Rows are points. The points of each table are mixes of a few directions, plus a little noise. How many directions does each table use, and how many do they share? Where both have some left over, give the other angles between the two spaces (their principal angles), to ten degrees, smallest first.
In the rows, 128 means zero.

First (6 x 3):
[[124 126 112]
 [ 84 143 125]
 [128 126 122]
 [ 75 156 164]
 [180 107 119]
 [176 110 125]]
Second (7 x 3):
[[128 136 164]
 [129 144 204]
 [128 124 112]
 [128 132 147]
 [128 120  91]
 [128 112  53]
 [128 127 126]]
Directions: first 2, second 1, shared 1

First (9 x 6):
[[181  82  89 122 136 157]
 [169 108 157 116 144 181]
 [ 92 155 141 146 105 102]
 [ 92  97 166 167 112  98]
 [100 151 167 162  88 121]
 [130 162 129 111 133 138]
 [126 138  98 103 150 112]
 [131 150 125  90 164 133]
 [134 105  82 134 122 109]]
Second, 9 rows:
[[116 119 147 134 118 133]
 [143 150 114 155  90 136]
 [118 102 162 121  91 182]
 [126 100 134 123  93 170]
 [124 142  80 184 124  42]
 [143 140  98 103 177 104]
 [127 147 155 107 162 131]
 [130 118 139 113 121 159]
 [124 132 122 113 176  94]]
Directions: first 4, second 4, shared 3; angles 50

First:
[[175 105 104 132 151  74 137 114 132]
 [159 129 129 129 128  94 172  97 138]
 [ 85 111 160 130 134 182  75 148 110]
 [107 136 132 125 112 129 139 117 148]
 [ 81 155 139 119  91 150 145 119 158]
 [157 149 130 127 123 117 175 113 121]
 [130 113 100 131 159 149  53 187  91]]
Second (9 x 9):
[[124 113 122 110 112 135 111 165 100]
 [130 121 112 126 128 122 135 135 126]
 [152 132  78 126 157 116 175 105 144]
 [130 130 109 147 143 107 157  98 161]
 [147 148 149 105 137 163 116 129 100]
 [103 125 170 145 111 125  99 128 138]
 [ 71 129 210 191 104  99  93  92 186]
 [124  99  82 121 117 107 136 161 119]
 [170 151 119  81 147 178 130 141  77]]
Directions: first 4, second 3, shared 0; angles 30, 40, 50

First (10 x 12):
[[181 170 116 153 105 113 146 108  99  76 101 131]
 [ 31  52 150  83 171 155  94 164 181 223 177 123]
 [ 58  73 144  96 159 148 104 154 166 196 163 124]
 [163 156 120 144 113 118 140 115 109  94 110 130]
 [147 143 124 137 119 123 135 121 117 109 118 129]
 [101 107 134 115 140 136 119 138 143 155 142 126]
 [147 143 124 137 120 123 135 121 118 109 118 129]
 [173 163 118 149 108 116 144 111 104  84 106 130]
 [151 146 123 139 118 122 136 119 115 105 116 129]
 [128 128 128 128 128 128 128 128 128 128 128 128]]
Second:
[[125 144 119 108 148 169 112 139 148 110 140 149]
 [157 140 127 109 140 118 137  88 124 136 110 119]
 [ 81  60 107 197  67  68 148 172 102 131 175 143]
 [133 168 148 132 129 150 139 126 126  94  99 123]
 [129 160 140 136 124 145 143 126 124  92 109 134]
 [152 139 136 166  95 121 109 161 110 111 113 113]
 [151 144 132 137 121 110 146 104 111 116 108 118]
 [ 98 113 129 122 136 132 119 151 135 142 142 121]
 [157 163  95 107 145 157 112 130 134  90 136 153]
 [ 58  68 117  67 180 113 104 146 149 216 170  93]
 [167 108 160 128 125 127 134  63 143 172 105 140]]
Directions: first 1, second 6, shared 1

First, 10 rows:
[[ 95 150 114 144 124 114 184 129  48  90  77  84  78 161 169  78 126 195]
 [104 131 126  87 105 135  90 148 162 140 156 164 151 133 110 216 153  97]
 [ 85 139  96 119 104 119 156 121  71  78 104 119 130 181 144 123 142 127]
 [121 129 130 101 118 135  97 144 162 146 151 152 141 120 113 189 140 112]
 [175 110 153 149 155 134 110 122 173 166 146 131 134  82 111 107 110 120]
 [155 117 139 140 142 130 117 123 153 146 139 133 138 106 117 115 118 116]
 [107 142 120 137 126 119 164 128  77 105  95 100  97 149 155  96 128 172]
 [141 133 157 110 136 134  99 159 174 177 146 139 108  85 121 181 129 153]
 [172 105 132 169 151 127 139  95 132 126 128 118 146 115 120  51 102 103]
 [125 120 110 126 120 129 124 110 127 108 136 141 161 148 116 126 130  85]]
Second:
[[159  95 103  94 104 102 112 134 153  98  84 135 153  17 119 195 142  10]
 [136 133 126 115 125 128 127 135 127 129 128 140 137 121 116 135 118 118]
 [150 140 116  81 114 127 127 154 123 133 130 164 151 107  98 146 106 110]
 [121 128 129 127 124 133 134 129 120 137 132 119 107 153 138 115 138 161]
 [113 109 123 127 114 128 134 126 122 131 121 100  84 143 156 117 161 165]
 [156 121 111  92 113 115 119 143 139 114 107 152 158  60 108 173 121  54]
 [120 139 149 185 164 128 121 101 144 117 137 123 158 132 127 121 109 100]
 [115 134 141 163 146 134 128 115 129 130 138 118 128 153 136 108 124 145]
 [106 103 138 180 142 125 126  97 138 116 117  82  98 130 166 120 162 131]
 [120 170 151 152 158 146 134 128 117 146 165 152 154 191 108  92  85 173]
 [112 139 125  93 109 144 148 150  95 160 150 127  80 204 138  89 139 236]]
Directions: first 3, second 3, shared 0; angles 40, 60, 90
